Rows are points. A path goes straight from each point to the next, and from the last back to the first. The post is the endless flat space through its rows: a point in 2 columns, a line in 3, a plane in 4, and so on, so that a path can go around it. Count how often the path circles the post. Going back the other way cancels.
In the rows, 128 means zero.

Post (2 x 3):
[[ 97 109 157]
 [148 136 107]]
Path (18 x 3):
[[ 77  92 149]
 [ 75 134 137]
 [107 125 167]
 [143 124 169]
 [ 99  92 152]
 [ 92 109 135]
 [108  93 112]
 [142 115 113]
 [ 76 107 144]
 [133 143 113]
 [127 138 176]
 [113  76 192]
 [145 114 115]
 [168 121 132]
 [138 118 158]
 [150  91  91]
 [139 114  67]
 [164 120  93]]
Times around: 2

Post (8 x 9):
[[113 152 158 147 119 134  72  93 149]
 [186  92 112 118 146 122 117 183 155]
 [ 87 101 129 159 146 134 134 147 119]
 [136 118 133 137 103  73 102  92 106]
 [138 110  67 147 104 141 147 115 107]
 [196 110 121 103 155 116  54 132 136]
 [ 87 111 148 139 164 175 164 142 133]
 [129 129  92  85 130 148 115 144 123]]
Path (17 x 9):
[[138  95 150 167 127 158 206 153 127]
 [151 158 116 155 151 127  99 101 106]
 [145 127 105 175 119  91 117 107 139]
 [106  98 103 133  88 100 142 116 134]
 [120 109  94 140 101 162 136 109 124]
 [153 138 172 143 122 144 109 118 152]
 [197 136  96 140 149  99 103 147 128]
 [106 119 143  94 163  86 138 154  95]
 [146 155 128 103 150 139  95 170 140]
 [153 128 149 152 190 143 148  61 123]
 [187  90  91  98 173 156  99 125 132]
 [147  92 143  97 126  94 109 108 111]
 [133 100 106 115 168 143  86 112  66]
 [132 133 149 146 169 112 127 170 108]
 [117 142 112 107 147 105  87  97 129]
 [165 105 113 125 117 107  58 133 173]
 [151  89  91 121 125 201 151 173 169]]
Times around: 3
